Every row gives one point. To make a cloud, some directions were put in groups of two or more. Within a group, all points are equally far from the middle, so they leave a hole (a ring in 2 directions, a hollow ball in 3). The other directions are filled evenly. Then the cloud was stretched, turned, moved and blurred a little. How many holes are there, and how many directions does each take, smallest first?
In the rows, zero is written as 128.

Cloud, 20 rows:
[[142  94  73]
 [167  85 115]
 [ 97 123 155]
 [155 101  72]
 [129 193  99]
 [111 139  70]
 [168 176 189]
 [108 193 129]
 [166 168  76]
 [168 191  99]
 [167 131 185]
 [198 176 159]
 [204 145 121]
 [184 112 157]
 [ 87 140 141]
 [135 194  98]
 [178 200 165]
 [113  85 126]
 [200 168 117]
 [152 209 135]]
Holes: 1 (3)

Cloud, 31 rows:
[[194 138 168  86]
 [153 184 131 173]
 [209 116 150 109]
 [167 155 130 215]
 [158 171 136  88]
 [131 167  87 189]
 [200 197 139 163]
 [163 126 142 202]
 [ 86  89 100 111]
 [188 172 227 111]
 [ 52 119 142 104]
 [234 134 141 129]
 [ 90 140 133 141]
 [162 151 129 211]
 [126 106  61  63]
 [184 106 169  82]
 [152  99 147 166]
 [108 103 145 141]
 [ 97  94  94 124]
 [200 130  83 117]
 [145  95  80 140]
 [159 180 167 112]
 [176 189 122 126]
 [ 93 186  70 119]
 [210 159 206 104]
 [105 140  82 168]
 [ 96 188  65 121]
 [ 78 119  89 137]
 [157 103 136  67]
 [174 109 127 192]
 [131 143  85 191]]
Holes: 1 (2)

Cloud (52 x 6):
[[153 104  26  88 134 141]
 [108 174  36 135 167 141]
 [187 129 181 141 118 145]
 [156  92 180  86 132 124]
 [138  78 159 154  85 102]
 [134  87 103 216 161  99]
 [167 113 154  88 100  71]
 [181 143  57 153  91  75]
 [ 90  71  92 127 138  63]
 [151  93  58 178 104 138]
 [183 174 175 173 101 116]
 [109 170 138 168  55 109]
 [156 178 201 129 100 119]
 [127 123  56 147 215 171]
 [127 100 164 148 186 181]
 [118 125  44 146 206 166]
 [202 145 112  84 150 104]
 [ 69  86  98  83 145 160]
 [127 170 114 124 103  44]
 [163 110  33 145 127 165]
 [113  80  75 190 126 145]
 [115 166 168 103 161  89]
 [188 203 129 167 167 121]
 [141 167 157 174  60  99]
 [159  95  95 104 215 126]
 [ 89 144  79 206 133 139]
 [208 135 103  95 162 113]
 [128 189  52 181 112 131]
 [134 185  42 169 110 102]
 [181 188 109 159 142  67]
 [134 109 107 217 181  89]
 [182  87  99 189 152  91]
 [200 162  95 164 114  70]
 [164 172  31 143  94 134]
 [160 195  73  78 143 141]
 [157 109  69 109  85  61]
 [122 155 133 130 171  58]
 [182 188 107 174 135  70]
 [ 76 173 110 102  72 134]
 [ 85 157 141 131  85  66]
 [100 150 198 129 160 117]
 [126 106 118  79  94 183]
 [101 154 194 120 159 113]
 [189  98 103 147 206 122]
 [ 83 117 134  82 183 155]
 [139 175 138 117 125  52]
 [101 129  41 178 174 156]
 [130 159  53  84  71  99]
 [139 198  39 122 138 145]
 [ 93  67 123 172 103 122]
 [139 138  99 149  52 152]
 [102 156 198 134 163 136]]
Holes: 3 (2, 2, 2)

Cloud (91 x 9):
[[110 114  96  81 162 107 127 103 133]
 [117 166  47 142 148 111 138 158  66]
 [127 124  77 179 138 138 117 142 156]
 [106 131 119 147  99  51 149 176  51]
 [153  99  60 116  91 117 173 138 122]
 [157 163 172 185  85 106 193 142 110]
 [123  75  45 119 129 134 135 197 152]
 [165 141  54 134 103  83 133 106 121]
 [ 76  94 114 131 146  83 117 131  79]
 [116 109  42 145 116 131 197 169 195]
 [109 136  87 159 157 158 142 194 173]
 [193 101 130  73 118 116 177  89 125]
 [177 191  82 145 107  34  76 108  85]
 [139 131 118 127 119  49 109 101 138]
 [ 99 156 103 200 105  90 153 102 113]
 [ 49 144 117 108 170 122 164 121 134]
 [183 117 103 166 136 112 153 133  88]
 [148 160 125 139 112 121  79 161 139]
 [119 157 101 165 135 140 138 192  76]
 [159  90  85 159  97  80 159  97 127]
 [ 82 100 107 101 135 115 137 128 200]
 [186 135 116 184 172 114 164 145  74]
 [140 138 125 132 126 119  88 159  83]
 [105 155 146 121 103  77 126 136 100]
 [ 96 142  32 164 141 115 120 126  70]
 [134 111 135 149 154 117 101 125  83]
 [142 174  90 184  92 115  75 123 201]
 [ 88 186 106 193 115 156 173 134 147]
 [169 168 133 148 134 191 143 173 175]
 [120 120  83 123 194  56 155  99 148]
 [101 160  80 136 117 155 113 134 186]
 [134 134 123 169 183 124  94  94 106]
 [106 111 124 145 186 108 115 130  53]
 [143  60 147 169 155 149  69 153 103]
 [160 116  76 212  99 125 147 153  70]
 [132 119 127 144  79  61  88 133  63]
 [159 169 102 217 121 139 128 187 142]
 [ 79 137  80 223  92  95 161 140 112]
 [ 93 189  88 161 117 171 178 110 106]
 [153 126  80 160 163 169 167 130 108]
 [ 51 145 114 181 176  98 123 115  94]
 [113 171 140 197 108 111 122 110 115]
 [128 138  97 200 157 108 100 127 204]
 [ 87 181  89 197 124 167 139 128 204]
 [178 151  96 126 140  68 110 106 107]
 [ 74 157  38 218 130 111 150 183 108]
 [ 88 156 151 178  96 138 104 152 105]
 [ 97 164  71 158 109 125 116 144  81]
 [114 117  90 149 159  69 125 168 114]
 [ 70 101 135 151 181 104 149 165 112]
 [182 132  98 171  63  59 107 122  60]
 [ 90 178  88 143 113  43 133 116 113]
 [190 144 175 159  88 176 102 109 150]
 [126 153 108  88 187 150 177 149 132]
 [108 131  99 153 165  66 142  91 132]
 [165  91  76  69 162 127 130 117 117]
 [126 129 109 121 107 165 161 162 119]
 [143 146 100 203 126 153 151 156 112]
 [138 151  72 190  96 166 155 131 126]
 [107 145 113 152  96 131 191 160  92]
 [139 141  77 147 112 123 111 123 122]
 [122 143 151 158 121 159 175  92 110]
 [166 159 156 141 200 118 117 132 136]
 [107 125 121 123 155 177 167 141  96]
 [162  91 132 116 113 109 111 158 104]
 [ 62 152 114 128 150 140 146 106 166]
 [125 112 123 128 139 133  71 215 115]
 [129 132 132 198  83 164 123 168  77]
 [147  86  91 249  80 144 132 122  89]
 [ 64 136  99 169 172 104 158 131 118]
 [155 137  47 175 126 104 150 107 123]
 [137 192  86 212  95 110 116 154 203]
 [108 143  58 112 155  81 152 148  97]
 [134 102 129 111 156 162 122  94 122]
 [106 131 104 161 186 155 112 120 198]
 [116 142 141 210 139 108 176 165  68]
 [109 122  97 185 158 158 148 120 126]
 [100 149 146 133  51 124 129 178 139]
 [113 112 150 160 159 152  84 186 135]
 [ 96 112  90 182 143 133 152 172 125]
 [150 118  93 157 149 171  92 185 107]
 [176 165 141 151  68  93 185 111 101]
 [157 133  78 170  99 164 123 100 164]
 [113 124  93 192 109 134 109 206  77]
 [140 125 130 121 145 175 111 104 167]
 [134 149 134 158 140 154 110  90 186]
 [168 125 118 174  82 113 105 133 158]
 [127 131  54 129  98 107 104  90  93]
 [142 160  77 153 160 147 170 118 124]
 [ 99 157  78 150 115  98  85 193 156]
 [104 154 102 115 158  61 121 197  78]]
Holes: 0

Cloud, 87 rows:
[[ 89 132 183 140 155 160 114 220 174]
 [216 137 128 115 108 110 123  93  83]
 [136 129  87  69 199  98 124  83  95]
 [110 123 134  71 201  89  99 204 164]
 [123 111 101 149 179 145 147 221 149]
 [122 174 177  98 115  43 123  93 108]
 [ 63 126 147 171 120 158 149  78  88]
 [179 142 183 156  77 125 160 151  76]
 [ 75  42 145 150 153 125  92 141 188]
 [111 134 158 102 113  18 139 121 190]
 [201  69 171  53 145  96 136 130  99]
 [167 160 130  79 187 111 130 155 217]
 [173 113 145  20 176 102 147 123 153]
 [170 128  88 159  34 132  78 134  66]
 [175 180  94  75 164 156  99 159 120]
 [ 61 190 141 177 107 158  75 110 116]
 [ 82  58 104 182  92 181 113 133 145]
 [113  70 125 122  61 127 106 108  29]
 [116  81  67  68  55 115 116  95 117]
 [ 89  85 118 151  91  50 119 210 138]
 [168 166 197 173 139 125 118 159 122]
 [155  89 110 119  89 223 136 157 176]
 [109 198 155 195  80 150 114 126 123]
 [175 156 140 162 133  99 184 113 128]
 [ 86 119 163 173 142  71  91 180 215]
 [129 160 157 145 162 122 127 134  41]
 [152 188 106 100 154 113  70 176 170]
 [ 54 121 195 101 121 106 110 176 113]
 [121 108 125  99 137 195 110 170  40]
 [193 148 211 142 116  95 140 126 197]
 [101  41 179 106 151 135  79  93 141]
 [ 89 179 102 117 189 108 116 170 206]
 [107 116  53  57  82 165  90 172  93]
 [ 99  82 153 119 181 179 144  83  94]
 [158 149  81  70 129  84 194 185 144]
 [120 120  73  99 129 186 142 183 201]
 [138 107 137  89 147 150  54  77  84]
 [234 110 111 118  77 136 123 203 119]
 [ 97  79  92 109 136 160  82  48 134]
 [ 55 142 143 122 153 101 108 205 201]
 [ 60 114  80 130 174 164  66 132  93]
 [ 79  76 152 123 115 167  75 192 153]
 [124  54  69 109  47 167 124 166 116]
 [ 82  94 136 114  71 143 170  74 108]
 [129 137 200  64 129  80 141 135  54]
 [136 116 125 157 148 175 123 225 154]
 [ 81 141 187  67 170 119  83 141  86]
 [146  98 154  25 147 159  70 117 184]
 [200 143 135 124 187 124  98 165 168]
 [170 116 107  59  55 162 167 157 124]
 [138 140 133  91 136 132 193  74 167]
 [ 58 170  62 121 150 128  97 173 124]
 [141 114  67  61 100 145 180 111  75]
 [ 72  66 104  92  82 104  79 121  60]
 [101 115 190  47 134 124 133 168  81]
 [200 117 131 100 179 112  73 171 147]
 [165 125 131  71 123  74  52  98 108]
 [139 137 106 131  55 164  56 184 123]
 [116 145  72  57 162 148  56 171 120]
 [ 90 152 134 176 131 134 198 138 202]
 [207  79 183  65 116 108 135 150 176]
 [123 136 135 121  55 149 137 134  17]
 [ 93 171 227 169 111  93 122 103 120]
 [162 148 105 174 120 147 175 202  99]
 [123 134 148 182 142  66 184 121 154]
 [134  93 129 148 162  36 112 206 138]
 [121  64 108  34 139 153  79 161  75]
 [ 97 125  85  87  70 175 104 161 185]
 [127 126  31 139 131 142 182 139  97]
 [192 116 113  50 107 166 121 122  39]
 [152 171 195  60 134 101 100 127  86]
 [146  76 137 186 113 137 129 179  72]
 [140 138  61 137 121 147  77 197 187]
 [ 36 109 147  83  99 144 150  91 130]
 [ 87 194 120 128  80 191 116 139 145]
 [179 136 174  88 155 209 112 165 154]
 [ 89  90 171 108 189  84 146 190 155]
 [197 120 186 100 143  57 156 195 115]
 [ 60 126 114  51 100 110 124 110 176]
 [ 90 100 153  72  96 134  38 130 125]
 [186 125 156 150 119  74 126 122 219]
 [138 117 140 157  81 125 208 161  84]
 [216 107  92  82  70 153 118 128 139]
 [ 50 197 162 121  82 109  98 110 157]
 [169  66 137 160 156 141  87 132 120]
 [126 111 187 107  50 176 161 135 105]
 [212 110  75 143 139 121 157 114 116]]
Holes: 1 (8)

Cloud, 103 rows:
[[112 152 106 164 119 115  88 103  69]
 [119  59 157 133 123 171 126 100  78]
 [204 116 117 131 118 206 121 107 200]
 [165 139 106 179 116 146 155 158 149]
 [ 84 142 156 130 111 169  88  46 117]
 [186 106 122 169 115 122  82 180 123]
 [121 159 101 120 106 193 121 127 123]
 [133  95 149 124 145 157  74  91  92]
 [189 133 115 128 183 146 141 152  82]
 [114 145 121 141 111 162 119  98  83]
 [103  93 134 152 127 101  27 145 105]
 [145 151 122 122  89 155 114  90  81]
 [152  54 153 154 117 166 111  92 116]
 [131  61 117 163 172 167  75 122 108]
 [112 114 182 125 115 154 163  74  95]
 [168 135 113 155  69 133  94  64 112]
 [124 144 116 113 164 145 155 143 126]
 [140  83 135  95 147 132 143 103 137]
 [149 151 158 146 109 148 115 130  81]
 [111 185 141 121 107 145 153  76 136]
 [152 123 144 130 131 145  35  88 120]
 [168 148 155  99  98 181 148 132  69]
 [129 102  99 167 115 187  62  97 184]
 [ 88  34 119 133 127 157  86 111 111]
 [ 97 128 110 138  81 148 147  58 153]
 [138 153 102 170 116 103 110 136 132]
 [152 174 168 112 139 182 190 124  71]
 [180  97 107 162 129 172 122 133 184]
 [ 78 132 116 148 175 159 115 111 128]
 [175  66 161 145  99 209 106  67 115]
 [208 168 193 137 169 144  97  94  91]
 [158  86 133  98 124 132 123 139 126]
 [169 115 183 205 114 145 140  62  79]
 [ 98 141 129 171 113 142 111  90 137]
 [181 134 125 113 108 180 148 125 105]
 [216 202 155 158 131 132 155  84  76]
 [ 72 159  94 156 157 119 117 106 138]
 [172 160 131 120 118 170  73  56  79]
 [119 117 147 161 142 165  86 123  94]
 [181 123 153 134 127 146 115  77 131]
 [177 173 143 134 151 165 113 157 139]
 [152 103 142 142 110 130 115  24  94]
 [178 108 135 185 143 157 153  92 140]
 [159 155  82 169 145  79 135 154 139]
 [143 108 124 158 168 156 121 189  94]
 [127 103 147 148  76 139 164  92  97]
 [ 95  89 117 165  98 119  56  81 177]
 [ 90 131 134 112 152 134 103  85 141]
 [148 135 172 130 128 187  89  70  68]
 [173  71 133 150 121 200 109 103 195]
 [117 163  82 143 100 116  95  89 120]
 [ 99 143 137 160 141 231 115  69 148]
 [114 176 111 147 108 114 193 102 118]
 [108 128  87  95 137 151 127 146 128]
 [170 130 150 142 116 141  97  48 139]
 [142  88 192 122 132 191 118 182 163]
 [164 179 167 121 121 189  97  98 157]
 [ 96  82 109 141 117 155 153  68  94]
 [173 142 152 144 159 151  86  47 120]
 [117  95 100 153 125 139 190 121  89]
 [130 186 143  98 135 103 158  61  53]
 [104  83  78 122 138 137 132 139 103]
 [143 114 144 174 129 216 175  85 115]
 [180 133 129 164  81 178 108  83 124]
 [152  90 138 188  94 224 152 109 160]
 [149 149  87 150 149  93  73  87 115]
 [128 153 173 159 129 136 136  94 123]
 [153 144 144 114 137 137  69  74 179]
 [175 137 131 175 130 104 118 127  77]
 [222 108 144 175  98 174 133 107 119]
 [ 84 114 152 167 122 172 109 158 145]
 [ 61  94 166 122 101 193  95  68 128]
 [ 97 134 112 133 133 107 130 105 162]
 [117 109 120 167  72 197  85  43 179]
 [180 124 170 133 127 225 122  95  79]
 [124 160 110 115 111 108  97 161  96]
 [160 157 113 155 106 136 127 101 144]
 [ 96  88 104 127 119 112  40  98  72]
 [171  91 100 150 141 151 134 180 101]
 [130  58 157 153 154 126 139  88 105]
 [207 133 148 152 109 205 204  57 102]
 [112  85 151 182 124 165 129  89 163]
 [125  59 122 161 136 132 141 104 126]
 [110 113 127 198 167 118  73  71 135]
 [133 107 160 137 139 227 119  74 101]
 [ 71 114 115 118 146 151 126 120 119]
 [165 160  82 157 118 174  61 119 135]
 [108  76 187 120 142 157 161 156 165]
 [202  70 171 190 101 178  81 131 107]
 [105  89 152 144 105 120  73 132 173]
 [176 104 169 164  87 249 161 125 156]
 [174 156 124 124 113 182 120  46  86]
 [114 177 124 143 162  83 143 172 107]
 [107 135 169 124 126 167 165 156 137]
 [160 213 152 129 153  99 150 103  65]
 [113 150  87 120 154 139 166 111 163]
 [153 147 162 113 138 246 138  93 135]
 [162  82 130 187 151 135 136  87  87]
 [141 190 114 136 163 145 122  91 144]
 [126 123 152 109 178  91 130 141  79]
 [ 79 102 121 167 139 167 100  99 121]
 [167 118 131 125 167 103 183 169 108]
 [136 109 125 154  87 120 149  87  85]]
Holes: 0

Cloud (87 x 9):
[[124 168 209 108 155 166 172  69 155]
 [ 58 172 144 180 107 148 203 132  94]
 [202 171  89 152 105 114  56 142 116]
 [189 122 144  95 150  67 129 142  62]
 [124  83 116 166 168  56 125 138 125]
 [186 148 119  61 163 184 113 118 125]
 [150 139 140 104 130 165  53 126  79]
 [117 137  84  87 211 171 175 109 148]
 [146 141  96  40 137 106 160 142  79]
 [147 172 180  94 108 193 119  95 155]
 [161 170  65 129 120 130  54 157  89]
 [142 116 152 215  94  53 127  81 135]
 [ 91 157 148  99 183 128  56  93  72]
 [138 205 193  76 172 148 164 100 163]
 [160  71 129  88 185 101 178 130 136]
 [176 154 165 101 152 184 109 166  95]
 [ 89 124 131 157 160  70  80  35  84]
 [143 214  97  87 140 136 180 148  81]
 [172 166  99  95  76  93  85 147 133]
 [128  77 134 210  92  89 124 141 101]
 [109  77  83 142 121  69 128  33 116]
 [168 149 127 170 121 105 174  83  77]
 [148 192  94 113  85 101  88 103  93]
 [ 53 190 123 168 120 105 178  66 102]
 [126 206 197 147 122 167  71 183 133]
 [178 228 119 121 105 168 145 134 139]
 [169 106  95  89 160 191 149 130 181]
 [174 109  70  95  98 140  81  81  36]
 [152 101  94 131 238 163 128 157  91]
 [ 76 152 147 213  84 140 152 179 145]
 [ 69 102 190 127 113 196 130 174 181]
 [143 123  40 117 142 169  73 148 124]
 [155 156 138 199 114  94 153  95  86]
 [178 117 168  81 131  88 121  36 143]
 [146 173 119 110 158  76  83  96 186]
 [126 111 147 114  89  98 187  48 148]
 [168 129  56 115 240 146 139 103 119]
 [170 111  94  38 201 155  95  89  74]
 [186 192  79 129 106 137  82 125 114]
 [136 185  69 150 154  92 121 166  79]
 [123 129 176 135 118  75  79  38 154]
 [ 61 169 118 131 138 104 163  23 120]
 [135 106  69 149 235 155  89 156  75]
 [103 174 199 111  93 181  89  99 161]
 [120 100 149 126  86  77 143  35 172]
 [105 230 135 149 124 168 177 125  66]
 [ 90 128  90 140 113 172 213 128  89]
 [142 160 102 136 124 115 199 161 156]
 [ 69 132 195 174  79 123 187 184 143]
 [184 211 134 153 147 186 142 123 121]
 [187 101  57 123 102 102  61 167 105]
 [221 147  88 148 113 150 114  80  97]
 [154  75  79 126 155 147 100  95 186]
 [131  74  57 165 148 102 117 175  47]
 [ 65 103  94  56 109 100 145 124 124]
 [ 47 160 216 147  74  76 113  76 176]
 [160 111  82  51 147  75 119  94 140]
 [149 185 180 147 153 182 112 167  86]
 [ 35 115 159 158 114 191  98 148 138]
 [173 199 123 116 131 165  77 106 170]
 [196 132 128  76 196  88 161 102 107]
 [109 203 174 140 172  95  64 114 148]
 [104  94  56 117 182 106 165  59 132]
 [171 112  73  35 198 114 105  70 100]
 [204 136 117  74 114 154 132 175  90]
 [179 114 168 146  89 138  69 141  79]
 [123 151 184  79 162 116  82 101 116]
 [ 70 101 117 129 117 164 180 188  66]
 [ 58 132 124 164 198 211 169  99  76]
 [128 196 123 141  92 168 174  94 100]
 [128 183 166 138  94 146  69 169  85]
 [108  88 120 108  93 201 185 162 112]
 [ 50 137  92 177 122 122 147 168  83]
 [178 149 155  85 142  86 168  90  86]
 [144 123 118  79 111 187 100 177 167]
 [131 150  91  73 129  82 126  31  69]
 [ 58 170 144 160 105 103 193  72 183]
 [ 38 136 119 161 125  85 137  72 147]
 [103  87 110  90 143 225 168 158 122]
 [ 97 120 127 130 174 210 153 199 112]
 [158 142 169  71  97  67 117 157 148]
 [ 89  69 129 170 140  67 100  66 133]
 [136 127 147 112  98 148 179 216 135]
 [129  87  42  68 179  97 126  72 128]
 [ 53 149 155 111  95 204  99  98 113]
 [ 93 106 134 132 141 111  84  27 125]
 [ 72 156 148 155 145 106  94  33 138]]
Holes: 3 (2, 2, 3)

Cloud (106 x 9):
[[151 123 214  55 163 147  99  78  54]
 [ 95  94  96  98  98 123 165 114  44]
 [106 129  95  96 197  68 103  89  89]
 [129 134 133 145 246 127 121 126 112]
 [163  90 189 158 102 160 103  94 100]
 [178 193 167 138 176 193 124 158  64]
 [ 81 124 129 139  50 148 151 132 172]
 [ 98 108  41 135 134  94 141 152 102]
 [155  83 161 126 108 171 227 113 148]
 [ 94 118 159 109 152 199 219 108 110]
 [174 137 209 140 158 115 199  67  87]
 [ 88 129 203 103  72 148 127 121  97]
 [186 148 104  74 166 130 172  58 107]
 [185  87 162  69  56 162 144 107 150]
 [ 90  83  77  79 102 169 103  87 106]
 [ 78 138 122 123 122 118 173 131  36]
 [ 78 153  40 116 114 123 141 123 106]
 [200 118 137 174  88 133 177  89  93]
 [167 119 152 180 207  87 182 107 145]
 [103 175 181  95 136  63 111  96 178]
 [ 99 134 202 135 126 175  91  76 137]
 [ 82  98  74  85 131  66 148  96 144]
 [155  56  74 113 162 137  89 108 125]
 [ 96 127 200 151 118  97 151  45  68]
 [170  38 140  72 207 118 133  87  90]
 [197 141 151 150 114 197 100  75 119]
 [ 99 123 124  51 167 182 181 119 157]
 [148  75  90 145 151 134 207 158 196]
 [180  41 162  91  99 125 198  84 151]
 [163 122 150 105 232  79 155  70  84]
 [ 75 112 119  71 170 107  75  77 103]
 [110  90 116 145 193 200 125 141 171]
 [101 140 160  94 129 109 197 126 201]
 [143  83  51 148 176 113 127 145 106]
 [133  83 160 176 114 131 157  54 181]
 [168 107 126 113 106 131 100 100 220]
 [154 124 188  79 225 165 148  52 114]
 [ 78 138  90 112  70  90 155  68 124]
 [162  93 140 121  44 168 157 167 124]
 [124 168 177 100 110 130  80 124  50]
 [117 160 119  72 149 157 204  94 133]
 [111 101 111 117  76 100 116 165 188]
 [147  93 179  87 182 217 156 103 100]
 [180 156  66 136 133 167  97  92  87]
 [212 117 157 150 146 141 157 178 194]
 [189 115 116 130 135 156 223 107 140]
 [157  62 201 101 126  89 179  86  57]
 [151  95 185  99  95 223 120  83 127]
 [133 162 202  68 204 153 112  97 151]
 [183  99  77 133 132 170 103 104  59]
 [ 82 110 154  97  94 136  92 119 189]
 [179 170 158 209 103 168 164 143 121]
 [ 91  82  49 111 123 156 140 101 155]
 [170 113  64 107 121 139 122  93  38]
 [118 150 138 195 129  74 136 171  88]
 [214 111 154 154 165  83 180 120 149]
 [ 83 125 129  81  95 155 215 123 115]
 [207 155 202  97 170 126 115  74 169]
 [142  53 108 145 136 113 183 104 193]
 [167 133  78 154 163 172 116  46 129]
 [204  81 229 117 124 149 151  86 114]
 [149  92 228  53 162 169 114  83 108]
 [144 136  63  96 102 180 130  48 109]
 [137 122 204  62 164 167 108  86  54]
 [131 105 150 147  65 203 129 148 153]
 [169 156 121 173  90 145 115 112 180]
 [150  88  92  57 101 204 154  76 111]
 [109 113 211  83 154  63 172 108 116]
 [ 66 129 115  88 179 105  94  72  96]
 [197 155 117 132  71 138  90 103 108]
 [182 142 161  97 111 119 117 204  66]
 [119  97  92 139 161 198 135  58 172]
 [ 72 146 133 160 223 155 151 116 136]
 [125 102 181  90 139  49 132 163 129]
 [117 122  81  80  96 126 190 150  69]
 [123 140 201 142 196 111 207 122 144]
 [100 173 141  69  82 125  64  77 100]
 [105 130 176  59 195 173 135 157 117]
 [179 102 115 184 107 111 118 157 161]
 [103 158 169 170 136 190 225 108 110]
 [172 190 162  56  96 145 104  78 108]
 [127 129 162 189 153 174 206 100  75]
 [143 159 147 117 196 113 189 133  49]
 [208 109  99  41 118 158 113 109 113]
 [139 206 194  79 104 132 142 131 126]
 [166 160 229 151 135 174 155 138 101]
 [140 162 135 121 220 110  78  70 111]
 [151 129  86 200 111 129 175 111 169]
 [115 204 145 110  84 158  92  85 143]
 [163 137  79 102 178 167 192 130 174]
 [136 172 139  38 182 132 136  74 106]
 [102 112 179 136  81 192 123 155 124]
 [138 222 133 165 167 146  83 143 150]
 [150 167 106 102 209  96 169 158  81]
 [151 111 126 178 125  80 114 195 130]
 [133  84 151  58 165 213 158 116 149]
 [141  81 131 145 169 194  96  78 143]
 [192 209 144 105 164 188 133 152 120]
 [104 140 220  89 105 104 172  94  81]
 [131 159 176  76 134 229 149 147 163]
 [164 124 211  84 212 170 121  95 123]
 [122  97 160  82 163 225 159 149 103]
 [160 105 203 129 199  80 189  77 106]
 [119  73 216  82 148  93 191  76 102]
 [174 173 164  47 115 135 118 105 162]
 [ 99 131 141  95 130 158  82 122  50]]
Holes: 3 (2, 2, 4)

Cloud:
[[106 131  80  56  64 121 161 186  91]
 [156  55 134 133 117  77 157 123 114]
 [117 109  64 197 108 117  96 178 131]
 [107 137  89 159 138 138 184 138 197]
 [ 95 147 122 169 141 149 146 162  83]
 [189  65 134  95 100 169  97 121 123]
 [143  62 138  64 109 140  83 143  36]
 [ 71 120 114 175 150 113 111  92 123]
 [ 80 144 140 117 132 145  73 166 138]
 [109 127  61 164 124  96 170 143 161]
 [ 98  94 123  62 135 124  94  66 106]
 [118 152 110 133  79  82 158 128 171]
 [110 167  50 158 142 118 132 112 167]
 [129  98  65 191 185  61 137 186 171]
 [126  69 143 163 154  95 148  98 142]
 [167  82  96 161 133 119  99  88  56]
 [168  66 150 165 109 116 135  93 113]
 [124 135 127 106  87 141 153 197 196]
 [123 109 162  76 127 154 130 185  97]
 [127  84 147 156 101 146 144  80 135]
 [141  60 114  58 155 123 157 104  56]
 [ 76 100  44 128 100 112 136 170 131]
 [174  67  82 155 202 136 157 110 134]
 [123  82 120 155 147  93  69  75 136]
 [146  95  64 197 107  92 124 140 120]
 [106 108  85 192 212  75  88 185 180]
 [121 131 132 101 154 147 100 171 139]
 [177  72 117  93  99 125  84 111  59]
 [151  64 152  99  99 121 180 140 129]
 [178 160 159 129 121 104 155 145 166]
 [143  66  75  62 129 105 123 120  74]
 [144 107 168  75 111 104 159 139 109]
 [137  68 147  63  75  60 124 175 124]
 [136 144 149 112 142  90 134 129 159]
 [157 112 148 125 110 243 134 138  65]
 [ 95 133  92 103  62 151  76 206 138]
 [127 120 146  80  96 163 115  52 102]
 [104 123  97  93  81 134 103 105  65]
 [128 114  82 161 180 169 144 104  82]
 [151 150 132 123 140 114 161 125 188]
 [127 112  98 151  80 127  86 177 138]
 [106  96 106 122 122 127  94  90  76]
 [140  80 138 136 104 103 162 115 159]
 [145 137  93 109 106 151  83 180 156]
 [109 109 149  93  51 152 152 156 144]
 [137 170 143  85 106 126 102  74 103]
 [ 93  38  80 131 115  78 135 133 130]
 [138 147 127 186  91 135 103 115 152]
 [152 125  82  93  79 135 134 221 120]
 [112  91 103 193 153 105 160 159 152]
 [177  72  79 142 175 137 149  85 120]
 [145 132  62 167 185 116 152 124  99]
 [ 97  97 164 110  90 129 157 110 113]
 [130  92  95  44  81 138 166 142  81]
 [185  82 148  77 131 135  74 104 129]
 [137 100 157   7 110 129 146 109  86]
 [117 116  99 132 156 144 106 133  74]
 [168 157 160 133 155 106 119  91 155]
 [145  73  76 157 185  95  93 114  60]
 [164  43  79 124 188 141 131 111 102]
 [114 143  96  80 120 136 127 111  70]
 [154 124  71 131 125  86 115 213 179]
 [157  98 136  39 126  50 100 154 144]
 [169 152 102 207 169 161 104 111 127]
 [124 146 125 202 134 152  96 100 149]
 [119 111  74  90  69  54 108 185 142]
 [178  76 152  88 141 183 130  86  78]
 [141 100 121  79  96 140  74 123 116]
 [163 130 146 200 185 112 100  63 166]
 [115 107 207  75  74 168 114  78 122]
 [ 61 112  52 206 117 141 115 201 100]
 [177  63  99 165 147 171 131  68 125]
 [128  93 119 123  68  90 133 160  97]
 [104 131  83  99  70 127  86 174 140]
 [ 97  99  96 170 146 166 133  85  58]
 [103  95 126 112 143 102  80  81 104]
 [113 101 106 142 162 115 159 185 131]
 [144 128 155 115  97 206  92 132 135]
 [148  94 161  49 126 153 139  63  65]
 [ 89  79 122 103 127 146  74 145  94]
 [129 133 115 107 120 222 143 137  92]
 [121 109  82 127  91 147 122 131 120]
 [130 131 146  92 108 145  78 111 111]
 [172 115 104 152 178  97 154 120 112]
 [158  45  58 154 160 133 156 143 145]
 [112 102 102 121 115 100 166 170 152]
 [150  66  84  81 163  57 134  58 138]
 [121  50 104 115 125 108 175 162 127]
 [131  78 116  81  69 101 122 150 157]
 [138 176 158 128 124 143 158 168 153]
 [133 110 147 115 135 152 122 138  66]
 [167 113 125  72  99  57 142 164 126]
 [106  82 134 174 147  89 109 122 179]]
Holes: 1 (3)
